Each row of a before or after table is a point. The points were changed in one or more steps. Then noise was added and the rows were shuffled. The steps act on how far a point lies along the listed directions, d1 being the first. Write out the steps. A step turns or swaps two directions, mirrors them in a line or flattens them onto one, adds a multiple of one to another, or multiplies one. Angles are multiples of 10 degrees, from the lower direction toward the higher: turns from -170 to 170, lines from 10 to 170 but not 90. Use the fewest steps. Two steps may share a direction if one is a turn and the other turns, adds or multiplies; they go together, in the order done. Otherwise the lowest direction goes first.
In the rows, 128 means zero.

Directions:
(1): [103 168  72]
(2): [196 134 103]
(3): [137 189 167]
Before (13 x 3)
[[156  40 137]
 [172 204  73]
 [160 163  92]
 [ 81  40 161]
 [ 90 105  81]
 [110  46  82]
 [151 128  82]
 [128 113  73]
 [127 103 124]
 [189  47 189]
 [102  86  93]
 [ 75  72 141]
 [147 106 121]]
After (13 x 3)
[[125  76 122]
 [105 204  97]
 [167  45 192]
 [117  48  81]
 [127 104 128]
 [112 126  93]
 [132 105 123]
 [107 110  78]
 [117 158 103]
 [140  43 131]
 [138  40 147]
 [120  93  87]
 [115 113  77]]
Steps: multiply d2 by 0

Directions:
(1): [177 199 176 144 152 140]
(2): [ 49 164 142 137 168  92]
(3): [103 183  75 145  87 176]
(4): [148 161 112  99  80  52]
(5): [158 125  68 187 171  97]
Before (11 x 6)
[[149 117  11 145 131 126]
 [160 118 233  63 105 143]
 [124 133 120 130  69 133]
 [192 125 212  99 151 161]
 [115 160 231 146 204 165]
 [151 134 136 162 161 179]
 [121 104 206 118 174 204]
 [139 175 155 165 189 170]
 [123 119 182 117 186 145]
 [144  94 154 159 119  98]
 [142 132  60 149  67 115]]
After (11 x 6)
[[ 53 134 103 120  76 132]
 [116 101 170 147 120  99]
 [186 129 157 133 177 127]
 [ 19 154 100  97 146 147]
 [209 135 186 140 166 181]
 [115 119 116 132  73 142]
 [164 206 151 153 165 129]
 [204 143 201  86 127 124]
 [232  92 174  87  90 126]
 [133 178 169 138 150 153]
 [233 170 168 172 178 118]]
Steps: turn d1 and d4 by 40 degrees; swap d2 and d5

Directions:
(1): [ 73 123  46 137  82 167 157 127]
(2): [ 99 122  94 100 114  35  85 102]
(3): [ 84 184 138  98 165 173  86  72]
(4): [141  88 136 107  78 170  44 154]
(5): [102 120 101 200 190 125  82 169]
(6): [ 54 156 188 129  96 111 138 183]
Before (9 x 8)
[[157 134 194  80  99  70 214 136]
 [162  84  75 136  77 157 168 112]
 [175  92 122 133 105 168 118 162]
 [122 144 150 111 146 240 149 156]
 [143  78 117 131  70 159 146 153]
 [154  86  74  66  54 143  97  89]
 [162  88 120 164 119 116 132 187]
 [ 82 191 166 115 222 233 135 108]
 [207 136 191  90 135  98 189 113]]
After (9 x 8)
[[ 51 194 162  21 144 116 125  56]
 [132 102 115 166 188  25 128 163]
 [119  71  98 134  71 106 111 152]
 [185  90 130 120  84 119 153 151]
 [152  99 117  96  84 111 104 141]
 [105  91  69 165 121 160  53 160]
 [174 123 119 140 202  31  97 114]
 [ 78 136 115  36  87  84 106 107]
 [131  85  44 147 104 117 124 105]]
Steps: turn d2 and d5 by 140 degrees; add 0.5 times d4 to d6; turn d3 and d6 by 20 degrees

Directions:
(1): [107 148 168 155 209 113 176 163 179]
(2): [150 216 105 150 129 154 141  55 154]
Before (8 x 9)
[[154 114  99  88  89 144  79 130 126]
 [140 192 132 126 133 123 159  96 142]
 [126 135 125  92 122 119  87 113 116]
 [176 213  72 149  87 152 118  27 150]
 [103  46 132 108 116  94 111 203  98]
 [137 114 102 114  83 121 108 111  87]
 [127  78 116  75  77  99  94 128  72]
 [111  35 120 111  69 130 106 146  86]]
After (8 x 9)
[[130 201 154 140 176 111 188 117 170]
 [128 133 126  90 119 121  87 111 118]
 [151 233 119 179 175 134 171  67 211]
 [123  23  93  95  11 138  72 117  46]
 [136 111  98 113  79 120 104 113  87]
 [135  67  96  63  38 110  72 110  51]
 [125  23  93  84  39 113  66 169  51]
 [157 112  93  88  82 150  73 131 121]]
Steps: add 1 times d2 to d1
